Each row of a before or after table is a point. The points were changed in one or more steps. Then noise was added and the rows were shuffled. The steps act on columns, c1 being the first. Write out the steps. A step turns or swaps two columns, mirrors them in a line or flattens them onto one, adds a multiple of one to another, or multiplies or shifts one. Angles are multiples of 10 degrees, from the lower column toward the higher: turns from -170 to 170, lines from 10 to 170 but not 90. Use the fewest steps. Two steps may share a column if one is a turn and the other turns, adds or multiplies; they go together, in the order done. Otherwise the lowest column goes first.

Before, 11 rows:
[[ 0.7  3.2]
 [ 6.7  2.2]
 [-7.9 -0.1]
 [-2.3 -6.8]
 [ 3.7  0.7]
 [ 6.8 -2.4]
 [-4.0  0.8]
 [-5.9  0.8]
 [-3.3  3.3]
 [ 3.5 -1.8]
 [-3.2  4.1]]
After:
[[-3.5  2.8]
 [-1.7 -7.4]
 [-7.8 -4.1]
 [ 0.8  3.1]
 [-3.7  1.6]
 [ 3.0  0.4]
 [ 3.8  2.8]
 [-6.2 -2.5]
 [-4.2 -1.5]
 [ 6.9  0.9]
 [ 6.3  5.4]]
Steps: add 0.5 times c1 to c2

Before:
[[-0.5  0.7  4.6]
 [ 0.2 -1.6  0.2]
 [ 6.5  6.7 -2.9]
 [-6.2 -1.2 -4.7]
 [ 5.6 -2.7 -3.5]
 [-2.4 -2.9  3.4]
 [-0.7  0.4  3.3]
 [ 7.0 -5.2  2.4]
 [ 3.2  3.8  0.8]
 [ 6.6 -5.7  0.1]
 [ 6.3  6.1 -4.2]
 [ 6.4 -1.8  5.8]
 [-4.1  1.2 -6.4]]
After, 13 rows:
[[-0.6  1.8 -2.3]
 [ 7.1 -9.4 -1.9]
 [-6.6 -0.2  4.6]
 [-0.1  1.3  1.1]
 [-2.9  4.8 -1.4]
 [ 7.7  3.4  1.7]
 [ 6.3 -9.1 -0.6]
 [ 6.6  3.6  3.4]
 [ 0.5  2.8 -4.2]
 [ 5.8 -1.3  5.1]
 [ 3.2 -4.1 -2.4]
 [ 6.3  2.4 -3.1]
 [-5.0 -4.2  4.5]]
Steps: turn c2 and c3 by -140 degrees; add -0.3 times c1 to c2

Before:
[[-6.3 -0.4 -1.3 -2.1 -3.1  2.4]
 [-2.1  4.9  1.9 -1.4 -9.5  4.1]
 [ 0.4 -0.6  5.2  2.4  1.8 -2.9]
 [-1.6  1.9 -1.4 -0.5 -1.0 -6.6]
 [-2.1  0.6  4.3 -9.0  5.4  4.9]
 [-0.8  0.6  1.9  1.2  1.4  2.3]
 [ 0.0  3.8  5.9  1.6 -6.7 -0.7]
 [-2.4  1.8 -3.9 -1.4  1.6 -1.5]
 [ 1.0 -0.9  2.9 -4.3  3.0 -8.2]
 [ 1.0 -0.1 -2.6 -0.3 -5.5  2.9]
 [-1.2  3.5 -0.1  1.1  1.9  0.4]
 [ 7.9 -0.8  2.2  0.9 -1.4  1.3]
 [-1.0  0.3 -1.1  1.3  1.2  3.1]]
After, 13 rows:
[[  2.0   4.6  -2.8  -1.6   4.7   2.7]
 [  2.1  -0.7   1.2  -5.8  -7.6  -6.5]
 [  6.4  -2.9  -1.0  -4.2  -2.4   3.5]
 [ -2.2  -2.4  -6.0  -5.4 -23.4  -4.2]
 [  0.5  -2.7  -3.1  -2.6   4.7  -0.9]
 [ -1.4   1.4  -1.7  -2.7   3.5  -2.1]
 [ -1.5  -1.9   0.3  -2.4   3.3  -2.9]
 [ -2.4   3.0  -3.1 -13.0  13.7  -4.2]
 [ -5.6   2.7  -0.5  -2.9  -3.2   5.6]
 [  5.6   3.0  -0.9  -8.3   7.6   6.0]
 [ -2.6  -1.9   1.8  -4.2 -14.0  -1.2]
 [  0.4   1.4  -7.5  -2.7 -16.4   0.6]
 [  2.7  -4.7   0.4  -5.2   4.4  -0.7]]
Steps: turn c1 and c6 by 130 degrees; multiply c2 by 1.3; turn c2 and c3 by -130 degrees; shift c4 by -4.0; multiply c5 by 2.5

Before:
[[ -4.4  -0.7  -2.1  -3.9  -3.2  -0.8   4.1   1.8]
 [ -0.5  -0.6  -0.7  -4.4   0.4   0.8   7.0   6.5]
 [-10.0  -6.0  -3.5  -3.5   3.5  -2.3   0.3   4.2]
 [  5.2   0.9   1.9   8.0  -0.2   1.8  -0.7  -7.0]
 [ -6.1  -5.8  -2.9   0.7   6.7  -4.6   2.4   2.8]
 [  1.8   2.0   0.8   5.7   2.8   8.4  -0.4  -2.4]
 [ -4.0  -5.5   2.5  -3.8  -0.6   2.2   4.1   0.6]
 [  1.5   1.7  -5.7  -4.2  -5.7   5.2   2.2   1.0]
 [ -5.6  -9.2  -7.9  -0.5   1.5  -1.8   3.1  -1.3]
 [ -0.4   0.4   0.0   7.0  -5.0   5.0   0.5  -0.9]
 [-11.1  -6.6  -5.9   3.7   5.0  -3.2   7.6   0.6]
 [  1.6  -2.2  -1.2   5.0  -3.4   0.5  -2.3   0.8]
 [  4.7  -3.5  -0.8   5.2  -3.2   6.1   1.1   0.8]]
After, 13 rows:
[[  9.1   5.1  -6.0   2.6  -9.9   1.1   2.2   5.1]
 [  6.2   4.7  -5.9 -11.5   0.7   0.8   7.7  -3.3]
 [ 10.0  -5.4  -3.5  -7.9  -0.5   4.3   0.4  -2.3]
 [  4.3  -2.2  -2.9  -6.0   2.6   3.0   2.3  -4.4]
 [ -6.5   1.3  -0.1  -2.7  -9.0  -0.9   0.3   5.0]
 [ -5.8  -1.6  -0.9   2.4  -7.2   0.8   1.2   6.2]
 [ -6.8   1.4   0.7  -0.3  -1.3  -2.3  -0.5   8.3]
 [  2.3   0.8   2.3  -2.5  -4.7   0.6   3.9   2.3]
 [ -4.1  -5.6  -1.3   0.0  -7.3   0.6  -2.5   0.7]
 [  4.9   9.8  -0.5   1.0  -3.6   6.4   7.1   0.7]
 [-11.2  -0.1   1.9   2.2  -4.3  -7.2  -0.6   1.7]
 [ 10.4  -4.4  -7.9  -5.1  -2.6  -1.4   3.2  -1.6]
 [  7.3   5.6  -2.1  -2.7  -7.0   1.8   3.9  -0.8]]
Steps: turn c1 and c4 by 110 degrees; add -1 times c3 to c1; add 1.5 times c7 to c2; shift c5 by -4.0; swap c6 and c8
